Every row gives one point. To make a cloud, some directions were put in groups of two or more. Within a group, all points are equally far from the middle, so they leave a hole (a ring in 2 directions, a hollow ball in 3). The other directions are filled evenly. Then the cloud was stretched, turned, moved and blurred a little. Count the holes, and give their numbers of directions, smallest first.
In the rows, 128 means zero.

Cloud (13 x 2)
[[179 135]
 [104 135]
 [103 107]
 [113 184]
 [128 164]
 [165 152]
 [144 110]
 [ 76  99]
 [ 92 189]
 [177 157]
 [110 166]
 [113 167]
 [ 95  83]]
Holes: 0

Cloud (21 x 3)
[[ 94 119 137]
 [149 144  89]
 [209 135 129]
 [112  90 132]
 [152 148 121]
 [148 132 111]
 [172  95  93]
 [103  96 127]
 [154 175 160]
 [148 163  91]
 [206 114 136]
 [209 128 136]
 [139  86 114]
 [175  98 164]
 [158 143  63]
 [165  89 112]
 [159  90 116]
 [154 143  90]
 [183 163 143]
 [181 124 123]
 [203 144 120]]
Holes: 0

Cloud (47 x 6)
[[159 131 144 191 124  86]
 [178 139 145 172 189 134]
 [161 142 126 185 193 104]
 [199 124 126 103 135  79]
 [168  69 124 115 147  84]
 [126  91 144 130 123  54]
 [165 128  61 101 119 109]
 [185 137 153 161 177 147]
 [162 190  91 120 101 115]
 [133 143 100  84 158 127]
 [131 105 163 123 144  61]
 [128 119 121 146 151 165]
 [208 126 103 120 167  91]
 [158 165  68 145 100 119]
 [ 89  99 135 162 144 113]
 [142 157 145  87 149 104]
 [172 162 123 115 185 106]
 [170 152 127 111 186 100]
 [169 172  97 105 171 139]
 [153  95 174 115 182 108]
 [131  83 129 150 103 101]
 [104 117 103 107 112  78]
 [164 127 157 116 139 173]
 [118 147  71 169 146  81]
 [141 131  76  95 162 124]
 [184 119  90 180 184 106]
 [155 154 131 184 181  95]
 [140  94 123 112 119 148]
 [128  70 123 123 179  88]
 [109 100 121  98 152 129]
 [196 147 102 157 136  75]
 [117 147 152 141 145 159]
 [157 171 135  96 126  90]
 [160 147 110 159 190  78]
 [112 100 108 127 157  60]
 [126 126  84 149 162  57]
 [113  70 136 135 173  92]
 [138 114 100 195 186 110]
 [126 120  69 126 172  91]
 [189 186  98 116 109 122]
 [204 155 113  83 130 118]
 [164 116 173  96 159 152]
 [149 108  96 135 192  71]
 [208 153 108 114 177 119]
 [152 134  77 183 115  91]
 [161 167 129 115 170  93]
 [154 107  92 135 194  75]]
Holes: 3 (2, 2, 2)

Cloud (86 x 8)
[[145  78 172 100 126 131 154 117]
 [196  94 147 111 126 145 150 124]
 [ 96  95 118 151  67  75 127 153]
 [110 107 151 164  88  69 158 184]
 [163 169  89  82 141 155 172 114]
 [ 75 154 119 187 133 123  61 110]
 [ 87 113  99 129  85  73 161 160]
 [176  97 122 166 118 183 173 111]
 [132 132 151 140 119  86 181  72]
 [100  81 102 126  61 142 115 146]
 [188 123 140 180  62 171 137 152]
 [109 144 138  80 117 142  87 151]
 [125 126  67 102 151  75 153 163]
 [ 70 104 131 107 149  78  88 163]
 [100 100 123 113 150 105  62 175]
 [ 69 116 194 163 130 112  71 145]
 [160 139 111  79 135 181 119  97]
 [103 129  94 179 125 158 107 171]
 [131 136 100 152 196 127 163 134]
 [196 170  86 139 121 131  83 151]
 [118 120  70 122 108 151 180  75]
 [100 134 197 146  98 159 116 132]
 [127 141 168 197 100  96 112 186]
 [ 81 128 163 116 147  98 132 191]
 [ 76 156 120 144 115 150 106 150]
 [ 97 167 176 104 160 106 135  95]
 [150 113 169 136  99  78 170 153]
 [115 135 165 115 130 168  72 112]
 [113  96  79 161 114 151 174  79]
 [135 177  67 121 181  95 136 149]
 [117  83 196 118 142 112 141 125]
 [122 140 106  68 185 137  88  72]
 [109 121  64 149 183  82 142  94]
 [138 136 106 173 176  95  85 153]
 [152 124 177 136  85 131  83 122]
 [100 126  89 138 186  62 105 123]
 [ 80 152  94 164 116 138 127 173]
 [ 83 129  65 151  98  98 144  97]
 [147  78 114 162 136 175 154  73]
 [110 113 129 156 129 156 195 166]
 [124  95  78 169 109 156 174 119]
 [120 190 102 147 128 144 164 157]
 [125  88  97 185  70 140 138 128]
 [140 147 115 163 180 157  61  91]
 [121 118  62 142 106 116  45 129]
 [124  71  99 113 161 140 103 119]
 [137 144  70 156  65 131 148 110]
 [133 193 123 160  98 103 139 148]
 [102 118  68 178  87  88  99 180]
 [ 49  93 142 147 130  77  65 144]
 [130 126 102  55 107 128 135 143]
 [ 80 136 136 146 112 130  56 170]
 [ 91 170 169 151 111 132 151 121]
 [109  94  85 164  73 103  86 183]
 [ 94 106 160 195 102 155 143 145]
 [113  72 145 133  95  86 101 144]
 [ 93  73 126 113  71 125 112 140]
 [178 130 160 132 177 149 127 137]
 [130 156  63 146 122 168  89 118]
 [ 70 152 167 153 177 101 162 109]
 [ 88 102  68 157  98 147 115 145]
 [170 136 146  71 125 129 127 117]
 [106 135 106 195 174  82  98 122]
 [103 113  79 157  95  78  85  92]
 [ 52 127 144 120 164  85 129 146]
 [152 152 125 147 144 192 113 126]
 [ 89 104  77 102 171 143 142  99]
 [147 130 171 128 130 172  77 116]
 [113 182  99 160  98 103 102 130]
 [193 116 170 137 125 112 138 167]
 [103 130 115 174 141 139 188 158]
 [108 130 117  91  73  89 133 141]
 [131 158 177 135 160 118 190 108]
 [133 138 158 118 172 137 174 167]
 [132 102 120 119 115 146 215 100]
 [126 169  97  88 181  91 113  87]
 [203 128 138 176 133 127 145 158]
 [108 100  87 102 183 131  56 105]
 [149 141 130 180 131 178 172 162]
 [121  98 103 118  79  71 102 172]
 [175 195  86 134 115 128 181 133]
 [ 88 127 199 167  97 102 133 181]
 [148 133  33 127 126 144 168  96]
 [161 129 102 178 167 129 175 149]
 [136  71 147 150  88 171 141 163]
 [142 146 172 174 125  86 150  98]]
Holes: 2 (3, 4)

Cloud (90 x 9)
[[ 56 175 151 131 178 113 125 118  91]
 [120  91 110 102 159  75 156 133 120]
 [ 54 135 133  98 141 112 143 120  69]
 [ 90  93 140 111 107 120 143 126 157]
 [ 85 183 156 131 120 164 167 158 124]
 [ 55 169 113 119 191 147 161 126 151]
 [120  93 130 122 146  66 164 154  77]
 [145  69 132 154 114 120 172 127  77]
 [146  80 103 103 123 116 156 161  96]
 [102  74 102  56 139 131 181 119 113]
 [132  80  81  92 131 122 186 141 137]
 [123 105 145  86  31 172 157 134 126]
 [ 83 105 133 134  82 180 138 123  81]
 [ 91 163 112  93 144 178 138 144 124]
 [130 208 137 107 111 124 121  98 114]
 [144 169 149 185 111 107 115  98 100]
 [111 174 102 100 130  94 163 147 100]
 [149  92 101  64  86 193 132 135 124]
 [ 71 105 147  72 114 160 189 140  94]
 [153 186 123 110 141 115 195 177 145]
 [129 135 146 140 176  84 237 176  69]
 [131  87 108 155 129 130 153  73 131]
 [ 97 134  97 144 122 110 151 160 122]
 [ 78 145 149 103 139 183 138  78 107]
 [117 118 161  84 122 154 158 115 129]
 [135 162 106 126 126 122 126 185 111]
 [150  97 150 164 123 139 187 118 143]
 [120 152 188 136  98 146 123 148 103]
 [ 97  82 167 151  70 162 153 166 115]
 [130  81 112 110 124 157 200 141 135]
 [134  85 167 144 117 160 143 134 191]
 [132 131 163 202  96 117 174 168 116]
 [ 73  96 112  75 132 109 103 108  88]
 [ 84  92 128 138 124  92 150  87 151]
 [ 47 160 166 139 121  93 134 127 115]
 [122 137 173  64 118 112 134  75 101]
 [106 153 130  68 167 147 111 107 129]
 [100 160 145 143 138  74 129 123  77]
 [108 136  97 159 121 138 170 145 100]
 [111  77 109  93 109 117 165 154  77]
 [ 84  64 107  98 108  99 172 138  95]
 [ 78  63 100 141 143  98 149 123 139]
 [ 63 170  96 152 138  79 108 152  55]
 [127  70 140  95 143 167 160 104 109]
 [ 82 149 129  72 176 144 142 128 127]
 [122  98 109  81 122 161 143 150  88]
 [139 149 130 104 103  60 182 126  93]
 [167 140 152 231 160 130 124 141 126]
 [118 132 126  53  99 128 115 130  90]
 [ 39 145 124  82  87 104 175 134 127]
 [109 125 186  93 133 129 167  83 153]
 [ 45 167 141 102  96  89 170 124 144]
 [144 161 166 160  78 178 142 166  87]
 [ 65 146 137 121  80 108 159 190 106]
 [119  95 109 154 118  99 122 129 108]
 [ 93 152 141  99 133 144 166 131  46]
 [129 123 185 110 105  47 164 119 109]
 [100  57 124 108  54 194 110 154 149]
 [ 93 173 156 106 147  76 107 142 125]
 [118 101 119 119  98 175 144  94  83]
 [196 126 139 107 110 153 190 106 136]
 [118  83 126 133 150 105 176  75  43]
 [127 184 134 146 114  55 140 147 125]
 [ 73  70 107  59 154 101 190 142 134]
 [ 68 149 110 123  97 152 123 164 141]
 [ 60 116 108  87 166 105 197 127 102]
 [ 61 154 148 161 199 155 129 100  79]
 [ 91 146 146 196 170 146 115 152 106]
 [123 129 161 179 173 193 135 104 118]
 [ 81  66 143 120 141  72 174 119 111]
 [158 152 195 156 138 152 167 101 148]
 [ 98  98 125 133  84 199 132 152 108]
 [117 155 120 184 103 116 167 200 118]
 [101  53 172 156 104 172  94 104  95]
 [133 138 132 124  91  85 176 174 119]
 [ 79  93 162 112 114 137  94 106  91]
 [118  73 220 184 109 152 168 110 137]
 [118 187 176  79  95 122 131 113  81]
 [113 128 145  80  50  99 160 186 153]
 [139 133 143 173 122 116 150 137  89]
 [131 130  66 132  76 161 108 136 112]
 [ 99 124 131  91  72 166 149  94 149]
 [128 163 158 132  82 172 100 109 112]
 [122  74 180 152 169 179 146 117 110]
 [109 109 121 118 119 139 198  77 114]
 [ 51 144 136 129 137 140  75 117  77]
 [110  83 151 151 104 143 159 114 106]
 [ 82 118  93 212 177 146 150 152 133]
 [ 88 157 148  76  85  82 144 120 126]
 [ 73 184  96 115 140  96 176 170  77]]
Holes: 0

Cloud (87 x 9)
[[ 91 152 180 146 153 126 134 133  93]
 [124 179  89 134  59 133 124 125 121]
 [ 98  79 132 137 164 149 166 117  87]
 [ 61  80 101 118 148  83  95 147 107]
 [103  87 151  93 161 154 186 151 159]
 [ 59  92 135  76 152 158  65 153 110]
 [ 75 114 116  80 148  83 158 145 126]
 [144 129  90 175  97 147 157 149 140]
 [153 115 108  76 124 102 165 210 118]
 [158  97 102 119  99  96 163 167 171]
 [136  78  81 123 117 147  89 126 148]
 [132 181 103 162 114 133 151  85 132]
 [107 111 176  95 179  61 134 115 121]
 [122 128 158 158  99 138  70 126 124]
 [ 84 116  84 149 126 104 106 180 143]
 [133 120 151 114 114 134  93 164  63]
 [ 91 119  54 185  86 118  93  86 120]
 [164 113 171 110 178  78 182 108 154]
 [116 122  79 111 124 175  79 186 107]
 [101 154 135  73 133 168 184 149 111]
 [114 113 125 129 154  66  87 172  73]
 [154 127 182  57 133 125 116 213 122]
 [134  84 175 122 119  56 131 166 160]
 [ 38 136 138 106 141 150  98  97 148]
 [126  93 144 136  72 157 128 152 177]
 [ 63  54 124  77 147 121 116 135 131]
 [ 52 148  74 110 138 119 115 113 144]
 [101 139 168  98 177  83  67 110 109]
 [158 129 118 117  82 164 200 178 129]
 [110 133 171  90 176  74 124  87  94]
 [189  88 184 120 118 109 174 152 101]
 [ 71 121 169  97 156 149 145 131  96]
 [ 99 134 105 120  92 131  53 116 138]
 [ 95 145  86  93  75 132  92 135 154]
 [ 72 110 181  58 144  78 128 147 127]
 [152 145 192  84 132 184 187 179 105]
 [158 135 137  66 123  57 150 173 116]
 [ 83 125 130 157 145 153 122  72 153]
 [ 75 123 142 117 110 178 159 106 149]
 [158  90 172 159 151 181  94 149  83]
 [ 69 107 154 126 185  98  56  97 121]
 [122 163 127 109 190 173 115 137  70]
 [118 143 127  99 140 139 134 169 192]
 [141 170 156  79 122 122 105 200 149]
 [ 74 121  90 120 170 120 136 147 135]
 [149 129  60 181 115  99 110 138 138]
 [118  90 166 139  99 131 101 171 168]
 [ 84 127 140 189 125 109 145 124 114]
 [100 103 133 127 135 171 147  76 157]
 [ 57 126 129 106 130  85 164  81 152]
 [167  77 129 124  90 103 149 137 167]
 [ 52  92 112  72 114 165  64 163  96]
 [110 102 166  89 205 133 111 124  67]
 [ 67 102 168  82 176 149  92 134 110]
 [146 158 149 122  86 185 166 128 157]
 [159  70 168 155 132 119 177 140 116]
 [ 61 164 143  36 125 116 127 163 108]
 [170 147 160 146 108 143  97 126 109]
 [188 112 136  92 125 137  96 155 136]
 [123 163 225  95 152 113 166 152 120]
 [ 93 144 140 133 171  78 147  95  64]
 [123 104 193 149 100 154 155 113 174]
 [152  81 140 192 130 120  84 130 151]
 [136  89  66 152 109 105 118  91  73]
 [101 180 102 125 105 153 159  94 125]
 [105 146 113 104 184 122  53  80  88]
 [141 155 103 108  71  67 161 147  99]
 [101 112 174 147 166 181 117 128 102]
 [168  93  95 101 105  96 162 164 129]
 [ 98 142 119 137 157 140 126 100 172]
 [155 154 167 167 162 132 100  82  95]
 [ 82 117 190 138 142 138 140 115 121]
 [110 157 102  74 181 111 109 110  55]
 [132 106 119 156 133 127 161 162  69]
 [142  87 129  91 179 123 126  82 132]
 [155 156 149 139  97 141 135  75 135]
 [123 108 164  69 144  65 140 182 117]
 [ 40  73 122  87 165 144  63 134  96]
 [111 131  68  97 171 157 100  75  99]
 [ 92  98 163  94 183 158  77 152 128]
 [111 100 178  96 126 176 117  57 117]
 [154 101  88  97 179 105 128 120 119]
 [115  94  94 140 181 135 155  94 135]
 [155 116 110 106 119  63 132 131 152]
 [115 201 148 116 149 149 137 133 118]
 [123  90 145 183 111 141 106  93 138]
 [139  81 120 139 132 119  77 106  48]]
Holes: 2 (2, 4)

Cloud (96 x 9)
[[159  65 108 146 134 137  91 102 118]
 [154 168 150  92 139 145  88 170  70]
 [150 185  68 130  87 114 111 137 104]
 [112 115  59 141 158 144  89 106 178]
 [138 111 100  67 152 150  34 127 147]
 [129  83 101 178 138 153  91  94 143]
 [152 121 104 102 108 107  88 117 171]
 [157 198 130 113 156  83 165 113 149]
 [144 120  70 157 133 107 142 138  69]
 [150 148 116 121  59 140  81 157 117]
 [146 156 114  90 189 139  52 152 106]
 [115 137 122 152 132 112  67  87 132]
 [126  81 137 173  86 165 101 170  91]
 [ 96  95 149  84 161 135  98 136 154]
 [137 151  73  94 139 191  91 179 126]
 [122 142 106  91 137 163 162  62 150]
 [116 170 142 124 114  60 158  99  90]
 [ 71 126 104 113 102 181 136 175 113]
 [104 137 178 131 124 173 115 143  83]
 [ 82 129 123 157 122 166 129  88  97]
 [160 166  89  64 145 157  85 167 133]
 [169 134 133 138  73 130 130 139  61]
 [122 187 111 163 124 122 113 110 105]
 [132 161 107  74 113  70 144 137 120]
 [104 106 145 136 127 132  43 155 131]
 [115  95  78 180 131 184 109 171 126]
 [113  98 158 123 127 171 108  52 161]
 [123 134 126 137 117 186 103 171 190]
 [150 174  92 140 121 161 134 199 104]
 [ 65 176 104  73 132 144 103 133 115]
 [134 125  60  66 162 124  58  92 136]
 [152 148  89  73 128 146  39 104 146]
 [112 126  98  49  96 148  77 114  79]
 [103 181 140 110 117 189  90 158 136]
 [123 149 182 164 134 186 119 125 137]
 [132 136 199 159 120 161  91 152 123]
 [126 161 158  94  71 129 110  99 164]
 [182 176 136 136 179 145 101 167 132]
 [124  99  97 160 132 183 134 116 191]
 [134 150 104  77 156 153  24 132 130]
 [115 111 126  54  89 162 116 108  94]
 [121 129 187  57 142 129 103  98 103]
 [125 179 154  93  76 132 124 173  86]
 [122 173 138 148 168 160  80 152 135]
 [165  86 143 106 126 104 110 120  67]
 [164 159 189  76 167 156  86 116 166]
 [110 206 135 117 138 128  80 122 150]
 [ 65 120  99 137 131 135 163 164 113]
 [149 115 121 168 179 174  97 119 136]
 [ 76 109 127  99  64 151  97  96 129]
 [103 126  76 138 147 130  67 152 171]
 [130 117 148  56  94 144 119  98 146]
 [112 160  88 145 121  78 115 154  63]
 [124 115  62 139 162 200  89 111 157]
 [159 171 179 151 123 178 150 132 179]
 [121  60 137 118 131 152 153 117 110]
 [ 95  82 122  92 119 185 146  91 112]
 [154 178 110 119 129  93 180 103 153]
 [103 158 146 142 147  77 101 109 141]
 [157 150 176 164  87 133 167  93 152]
 [ 84 128  76 163 152 132  76 125 140]
 [ 91 191  99 139 105 157 153 141 158]
 [114  95 138 124 146 192  43 148 152]
 [103 152  94  50 179 138  90 135  91]
 [127 141 145 131 146  99  54 102 146]
 [ 75 126  84 110 134 202 120 145  98]
 [164 158  83 127 106 111 175 123  79]
 [168 183  83 152 120 162 125 122 126]
 [127 132 144 133  96  64 154 100 127]
 [178 126 136  56 122 159  99  80 129]
 [ 94 185 103 119 133 146 111  83 175]
 [ 91 166  84 147  90 107 182 138 114]
 [163 148 212 121 142 131  84 131 155]
 [115 152  53  92  95 143  70 113 104]
 [153 177 151  87 199 101 131 131 124]
 [191 142 171 106 111 176 108  99 171]
 [130 149 184 145 101 172 116 148  85]
 [163 130 156  89 102 163 121  71 172]
 [131 116  94 140  88 185  89  85 170]
 [ 99  86 167 116 137 161 144  89  99]
 [111 152 134 119 128 123  44 101 132]
 [121 119  69 120 194 172  71 146 129]
 [194 162 112 128 142 170 148 151 120]
 [ 89 158  61 129 150 168  94 116 102]
 [178 171 118  65 126 114  74 112  86]
 [149 112  99 124 112 210  77  94 137]
 [154 188 127  72 127  80 137 120 152]
 [108 184 139 105 149 155 128 154  81]
 [122 113 194 122 101  85 123 117 115]
 [ 87 172 119  51 107 123 112 124 122]
 [101 183 118 138 121  75 134 135  73]
 [121 117  38 134 158 118 112 157  97]
 [135 171 157  51 180 137 101 114 152]
 [189 162 137 111 150  99  90 179 127]
 [137 110  71  88 119 157  51  89 113]
 [101 153 130  56  78 138 106 127  99]]
Holes: 3 (3, 3, 3)

Cloud (104 x 9)
[[139 116 139 155  50 173  84 112  89]
 [150 107 184 175 118 151 139  90 130]
 [ 96 118 111 103 154 155 167 119  72]
 [102 119  53 158 130 125 150  83 131]
 [136  74 153 155  65 101 116 100 139]
 [199  87  59 121 110 142 123  67 154]
 [ 99 140 164 165  97 204 109  73 130]
 [117 110 126 107  98 106 190 109 131]
 [154 135 134 160  89 178 165 135  94]
 [139 142 141  80 112 169  84  62 171]
 [ 81 142 124 152 162  84 170 135 159]
 [101 153 165  86 154 182 138 150 126]
 [157 150 129  84 130 120  85  99 103]
 [130 133 117  87  60 146 123 130  62]
 [100 135  63 127  99 176  87 154  76]
 [123 126 125 127  64 205  91 160 105]
 [181 163 111 101 141 195 163 117 114]
 [157 142 173 138  84 123 158 145 127]
 [ 82 120  50 121 105  71 140 122 112]
 [157 117 165  86 174 131 166 121 152]
 [ 80  87 113 128 140 118 162 130  87]
 [150 113 150 139  80 159 180 134 114]
 [ 80 128 166 125 155  78 166 122 127]
 [143 103  84 133 141 173 165  63  68]
 [107 204 127 123 121 119  90 150 140]
 [ 57 114 116  98  99 165 138 110 151]
 [ 95 101  94 101 116 133 136  80 157]
 [136 170  80 140  94 151 131 138 133]
 [131  86 107  93  86 194 115 137  69]
 [ 23 168 125 152 110 113 152 169 129]
 [195 140 125 110 101 168  93 122 108]
 [ 83 177 121 131 121 119 133 162 160]
 [159  70 157 126 125 139 107  68 161]
 [179 134  86 156 132 154 141 121  68]
 [201  67  86 151 117 139 118  69 106]
 [128 120 111 151 119 126 170  55 141]
 [156  94 117  94 150 123 172  94  69]
 [127 165  41  98 135 141 116 127 139]
 [126 125  86 105  80 111  98 108  57]
 [125 156 127  92 149  83 139 124 170]
 [133 151  47  79 115 122  63 124 121]
 [109 149 120 123 152 185 124 155 126]
 [161 160  91 116  79 183  93 133 123]
 [ 97 132 139 126  97 208 175 120 124]
 [188 156 127 139 105 121 165 110 137]
 [155  82  76 159  70 158 161 134  98]
 [138 115 110  97  70 137 155  92  93]
 [123 132 113  88 141 110 144 147 167]
 [ 83  99 165 158  50 148 138 141  96]
 [135 173  87 156  53 171 109 129  64]
 [139 121 127 150 119 161 195 132 149]
 [110  99 145 164 155  96 169  90 127]
 [141  91 111 114  76  73 112 166 113]
 [112 170  42 108 134  97 155 112 146]
 [ 98  93 159 100  98  70 116 140 142]
 [150 164 116 112  85 143 112  63 156]
 [ 60 131 105  91 130 192 145 133  83]
 [ 76 158 101  73  84 162 126 117 150]
 [ 77 136 100 121 104 130 148  87  80]
 [ 87  80  75 124 120 154 170  98 125]
 [115 104 165 121 130 162 198  94 135]
 [ 87 128 126 149 164 139 194 114 146]
 [114 154  60 148 155 130 162  90 116]
 [133 110 149 119  82 216 154 105  90]
 [ 58 163 145 126 142 126 179 146 110]
 [104  91 132 135  93  97 167 176  63]
 [ 80 138 125 181 112  95 133  95 175]
 [ 69 157 134  94 106 182 123 162 150]
 [147 123  91 161 165  91 139 122 116]
 [172 129  96 100 168  56 137 136 113]
 [116 144  70 173  68 160 105  96 134]
 [164 113 116 152 108 201 204  84 107]
 [ 75 153  52  96 143 144 163 105 124]
 [ 87  98 174  91 168 162 160 134 135]
 [142 163  94 154 115  96  93 110  97]
 [ 86 118  56 111  96 183 143  91 140]
 [ 68 157 128 114  78 138 176 116 102]
 [ 77 137 154  83  95 121 152 137 120]
 [105 205 106 116  80 161 127 122 148]
 [147 105 163 107 128 193 193  93 112]
 [185 110 100  97 148 141 158 134  41]
 [131  41 160 101 126 135 141 123 120]
 [168 128  81 138  90 136 103  54 122]
 [ 95  96 166 116  78 104 154 165 116]
 [103 101  93 146 164  97 184 118  87]
 [ 94  84 101  78 131 152 136 141 137]
 [103 111  99 129  36 149  84 115  94]
 [102  79 178 160 106 131 152 105 101]
 [ 85 141  65 119 104 163 192 125  87]
 [180 103 149 173  86  95 114 100 134]
 [129 143  81  94 121 168 203 110 128]
 [112  95 136 135 132 164 190  70 122]
 [ 98 125 115 152  88 191 103 159  68]
 [ 86  86 148 153  64 115 108  96 140]
 [ 69 176  98 111  88 180 172 100 114]
 [185 146 102 124 124  63 146 114 160]
 [141 171 119  63 166 144 148  93 147]
 [177  33 124 120 115 117 133  94 118]
 [164 120 135 150  90 182  64 119 144]
 [ 93 103  94 104 157  80 170 121 135]
 [134 110  94 149  83 161  92  56 126]
 [111 106 154  85  96 161  81 176 110]
 [164  70  63 111 109 158 122  72  76]
 [110 127 152 149 122 115 133  94  93]]
Holes: 1 (6)
